Every row gives one point. To make a cloud, some directions were put in groups of two or more. Within a group, all points are equally far from the middle, so they leave a hole (a ring in 2 directions, a hollow ball in 3). The other directions are filled evenly. Then the cloud was stretched, turned, moved and blurred a little. How many holes are there, and how many directions does each take, smallest first?

Cloud:
-0.28 -2.84 -2.59

3.01 0.58 -0.55

0.82 -3.23 -1.93

2.41 -0.79 1.15

-1.63 -0.62 0.90

-1.42 1.07 -1.69

2.83 0.57 -1.71

2.23 -2.71 -1.64

3.28 -1.19 -0.17

-2.28 -1.13 0.10

0.91 -2.63 0.91

-1.61 1.02 -0.51

-0.32 -3.22 -1.91

-1.13 -1.78 -3.00

-2.28 -1.92 -0.37

-0.34 -0.23 -3.36

2.78 0.10 0.59

-0.45 -3.21 -1.92

2.82 -1.03 0.71

-2.58 -1.15 -0.88

1.13 0.22 1.45

-0.70 -0.44 -3.31
Holes: 1 (3)

Cloud, 28 rows:
-1.55 1.94 0.18 1.64

2.09 -0.81 -0.88 0.40

-2.16 -0.70 -1.99 -1.18

0.00 1.43 1.16 2.26

1.96 -0.24 0.30 2.53

-0.62 -0.45 -2.87 -0.37

0.44 1.09 2.89 0.11

-0.43 3.59 -0.88 1.03

-0.44 -3.18 0.51 -0.12

-2.42 -0.29 0.02 3.53

-0.96 -0.96 0.03 4.59

-1.78 -2.52 -3.28 0.89

-2.53 1.54 -0.45 -2.16

2.62 -0.99 -1.52 2.97

-2.44 0.78 0.93 1.65

-1.04 2.48 -2.25 1.97

-3.47 -0.80 -1.76 -0.51

0.19 -0.19 1.09 2.82

0.21 1.11 -1.29 -2.89

2.12 -0.46 0.38 -0.08

-1.31 2.92 -0.61 0.40

-0.48 0.08 -4.69 2.10

-1.23 2.66 -1.54 -0.66

1.36 -0.17 -1.96 -0.85

-4.72 -0.91 -0.41 1.04

-0.28 3.08 -2.11 -1.04

1.08 0.81 1.10 2.45

-3.35 0.20 -1.59 1.08
Holes: 1 (2)
